Each wall is flat, endless, passes through zero and stands at right angles to its row. A trip goes straight from one point to another. List the walls that it crosses, first one first.

Walls:
(1): -4  -27
(2): 32  50
(3): 39  -50
(4): -25  26
(5): 12  5
(6): -13  17
(7): -29  -23
(8): 8  52
Trips:
-24  12 to -51  9 -> none
3  -22 to 4  -29 -> none
25  4 to 27  24 -> 6, 3
16  -52 to -6  -52 -> none
-5  -1 to -33  -4 -> none

Walls:
(1): 14  21  -2  -12  -14  -17  10  22
(2): -7  -27  28  -21  -42  22  40  -13
(3): 17  14  -36  -11  3  8  2  17
(4): -22  -2  -23  5  -59  -24  17  -31
(5): -6  -17  -25  -4  -1  14  20  0
(6): -26  -1  9  5  9  -5  -33  21
Trips:
10  -33  -51  7  2  -17  -21  -18 to 18  5  10  -20  -10  27  -9  -18 -> 2, 4, 5
8  7  -4  -25  21  -11  27  -48 to -51  -15  6  21  -14  -21  20  21 -> 6
-12  -38  18  -1  35  -4  44  -34 to 26  5  24  -44  24  -5  3  2 -> 5, 1, 3
-20  -22  29  23  31  0  -17  22 to 13  -20  -7  44  20  -22  -12  -7 -> none
11  -8  -4  12  -18  -11  -6  60 to 12  -21  41  14  -24  -51  24  -29 -> 4, 2, 3, 6
-29  22  -11  2  23  -25  21  -19 to -20  13  10  10  -33  12  -10  -46 -> 5, 2
-27  -9  16  -7  -3  15  4  -1 to 19  -54  13  10  -21  12  1  -13 -> 6
1  12  20  -11  17  10  -4  14 to 27  18  -1  5  -3  -2  -24  -20 -> 3, 6
-13  -47  27  -21  28  -12  4  5 to 9  27  -11  30  -11  16  34  17 -> 6, 1, 3, 4

Walls:
(1): 1  17  -8  29  0  20  -19  14  17  -33  19  14  -4  8
(2): 4  -16  11  16  -55  7  8  11  32  40  29  -4  49  7
(3): -9  -29  7  23  -32  -8  -7  -24  -17  -14  -10  16  30  3
(4): -12  3  2  -11  29  9  -13  -19  -6  17  -6  10  4  -7
(5): 2  -10  6  35  -4  3  19  -28  22  1  6  4  -15  -5
(6): 22  -24  23  -13  9  -3  1  4  3  4  19  -6  0  -11
(7): -6  5  3  -9  13  -11  12  22  -19  -16  1  -12  -1  -17
Trips:
6  -5  -29  -10  -5  -19  12  -39  -10  -11  -16  4  -4  8 to 6  -9  31  -14  24  -7  8  -21  7  -15  20  -9  -35  2 -> 6, 3, 7
14  -6  17  -2  36  -3  11  5  -3  -10  -22  13  -21  16 to 16  28  -13  24  -18  -18  -10  -38  -11  2  -19  -22  1  16 -> 6, 7, 3, 4
27  -32  21  -22  3  1  4  -15  -11  -10  -11  -28  -1  15 to -9  24  27  -50  -4  -26  8  12  37  10  6  -14  -11  11 -> 3, 2
-4  1  23  5  -20  3  1  6  13  -15  36  17  12  -12 to -6  6  -31  -22  2  31  5  35  -13  -15  -7  37  6  -16 -> 7, 5, 6, 3, 2, 4

Walls:
(1): 3  9  -22  -5  -7  14  -20  29  12  -5  4  19  16  29  32  -29  -6  -31  27  3  -7  -16  -15  -29  -19  40  -5  18  23  -19  23  19
(2): 2  2  18  -4  0  11  6  -10  -14  -33  -14  9  2  36  15  3  1  6  -23  11  -30  11  7  -35  19  15  4  14  -19  15  14  24
(3): 14  -14  -1  32  -22  28  -4  7  -42  7  -25  -10  5  -11  -2  -28  1  21  -19  15  20  20  -13  26  -3  -16  16  -25  -19  -27  0  -22
(4): -9  -11  9  1  13  16  11  1  24  -2  -43  -32  -2  13  -5  -60  20  27  -3  5  26  -23  31  -3  14  -16  -5  14  9  13  -5  -9
(5): 5  29  10  15  19  34  5  8  -1  2  30  -19  0  -26  -19  -1  40  0  -9  14  -13  -11  0  -13  -31  -15  13  7  -5  -6  1  -9
(6): -11  -1  4  -7  8  -1  -15  -29  0  29  4  39  8  6  24  -4  -19  -1  -4  14  22  -13  6  -8  -19  11  -33  24  -25  30  25  7
Trips:
-16  -9  -14  48  -6  -8  15  -16  -17  8  -11  9  39  -6  -42  -13  17  7  -24  -11  32  -1  14  8  -5  -22  22  36  -32  -39  12  1 to 31  -1  27  41  4  -1  23  -13  6  -8  -28  14  2  28  -2  -19  -4  -20  12  -7  -16  1  -25  8  -34  -16  -4  9  -7  3  5  -16 -> 2, 1
-39  -16  -9  12  1  -9  -1  15  17  -48  9  -46  -30  2  -14  1  0  -1  9  28  8  -2  -5  -29  12  -40  5  -2  21  20  48  -2 to -42  18  26  1  12  11  13  -33  -21  13  37  -20  -1  23  -10  -5  -2  31  -9  12  -18  -18  4  2  -25  -13  26  41  -28  -7  -46  18 -> 6
24  -7  37  -14  19  -22  29  5  17  10  34  -43  -8  -2  9  15  -3  43  -6  26  17  18  0  1  35  16  -33  -23  -8  6  22  -15 to 5  31  -12  -9  -14  7  12  -43  17  1  25  -27  0  -35  -5  33  22  8  -8  -16  3  -25  -7  2  0  25  -37  -19  -3  20  25  24 -> 6, 5, 2, 4
1  50  -6  26  8  28  -6  30  18  23  -18  6  -35  11  -3  14  -43  -18  13  -4  24  -8  29  17  4  -23  2  -14  31  -10  18  17 to -31  -12  38  5  16  3  23  -44  3  -20  -3  -30  21  9  -16  -13  -10  -11  16  -9  0  -17  -5  -19  0  13  -7  -16  14  0  -7  11 -> 2, 1
2  11  34  -4  14  7  21  1  -13  12  34  -17  15  -13  -4  -18  16  -22  0  -27  20  5  10  8  -1  11  -2  3  25  -7  2  20 to -24  -3  -2  -5  -3  14  -38  -5  -31  -4  -7  -5  -12  5  0  -39  -8  55  23  11  10  9  -12  -7  14  -12  -27  -4  -24  -37  -44  -20 -> 3, 1, 5
10  -8  4  -13  1  -22  -1  -9  -21  -7  -15  10  -9  5  16  13  23  20  16  -45  27  -17  2  7  -1  -1  -22  7  2  24  -7  -27 to -55  -21  6  -3  -9  17  -1  24  38  8  -4  12  -30  -17  -22  -28  11  -18  -14  -19  -13  -12  -25  3  -3  -8  -18  -53  0  -7  17  -1 -> 6, 3, 5, 1
5  -24  -40  29  22  19  -8  28  -5  -22  -5  -41  21  25  21  -11  -10  -2  10  -5  24  -8  1  4  5  -5  20  26  18  -17  17  -16 to -4  24  -8  0  -38  9  -14  6  15  32  3  17  -22  -33  20  19  6  21  -8  44  -8  11  25  4  -2  -12  -3  18  1  -25  1  -7 -> 5, 6, 4, 1
-14  -6  -2  1  -8  19  -4  -37  33  2  4  35  4  -35  -30  -23  -15  7  8  -6  18  7  -12  13  -19  0  -23  -14  13  5  8  -14 to -1  -3  -23  27  0  -11  14  -43  8  -31  8  -1  -22  38  17  -13  -29  -20  -6  -1  10  6  7  -29  -16  -14  2  -3  8  -15  -25  -2 -> 3, 1, 2
